Each point is reached from the start by the listed moves, each made once or not at all, plus a little noise. Is the number of moves made odd or even? Then give how often each move was made.
(in the rows, 128 means zero)

Moves:
(1): [172 145]
(2): [123 166]
Start: [131 150]
Points:
[131 151] => even (0, 0)
[176 169] => odd (1, 0)

Moves:
(1): [184 142 135 128 156 143 114]
(2): [117 181 127 124  98 139 145]
(3): [ 96 127 195 135 150 135 144]
(4): [137 108 145 180 111 122 148]
(5): [114 156 115 147 167 115 126]
(6): [113 120 116 141 132 163 114]
Start: [107 124 115 140 102 114 135]
Points:
[ 57 113 170 162 126 156 134] => even (0, 0, 1, 0, 0, 1)
[ 71 130 183 216 147 101 170] => odd (0, 0, 1, 1, 1, 0)
[103 185 177 155 127 182 146] => even (1, 1, 1, 0, 0, 1)
[132 136 191 146 155 136 137] => even (1, 0, 1, 0, 0, 0)

Moves:
(1): [173 131 125 126 135 131 133 130 145 137 125 139 137 144 118]
(2): [126 178 125 130 140 114 149 142 129 126 130 136 134 116 129]
(3): [133 126 163 137 123 129 139 120 127 121 130 130 114 119 104]
(4): [128 116 105 182 125 129 136 118 111 135 149 138 124 129 125]
(5): [115 115 138 137 177 132 136 103 132 118 132 122 134 123 120]
(6): [125 142 129 120 128 177 116 134 129 112 130 119 134 132 102]
(7): [125 111 125 115 128 136 165 128 122 129 136 124 137 124 117]
(8): [122 104 131 142 139 117 131 175 133 146 130 126 112 139 121]
(9): [110 131 118 144 113 136 138 123 178 142 112 134 138 122 110]
(10): [123 133 131 132 129 147 125 121 115 174 103 140 129 121 134]
(11): [121 125 130 110 140 131 127 123 139 149 179 138 118 126 120]
(12): [112 139 135 122 123 117 134 137 131 115 117 185 145 149 137]
Start: [149 138 112 140 114 159 111 121 167  93 153 126 130 123 103]
Points:
[127 165 112 211 101 178 195 105 177 153 145 160 137  82  54] => even (0, 1, 1, 1, 0, 0, 1, 0, 1, 1, 0, 0)
[156 186 117 110 137 166 170 133 179 154 175 220 162 134  88] => even (1, 1, 0, 0, 0, 0, 1, 0, 0, 1, 1, 1)
[183 176 126 214 136 203 144 168 164 150 152 157 121 126  37] => odd (1, 1, 1, 1, 0, 1, 0, 1, 0, 1, 0, 0)
[123 101 104 156 107 164 162 165 215 126 144 128 131 124  65] => odd (0, 0, 0, 0, 0, 0, 1, 1, 1, 0, 0, 0)
[153 170 123 113 190 156 185 114 196  96 207 207 167 136  72] => even (1, 1, 0, 0, 1, 0, 1, 0, 0, 0, 1, 1)
[151 118 148 141 160 208 176  74 230 169 167 158 142 102  25] => odd (1, 0, 1, 0, 1, 0, 1, 0, 1, 1, 1, 0)
[174 123  93 188 145 224 108 156 172 177 203 157 118 142  55] => even (1, 0, 0, 1, 0, 1, 0, 1, 0, 1, 1, 0)
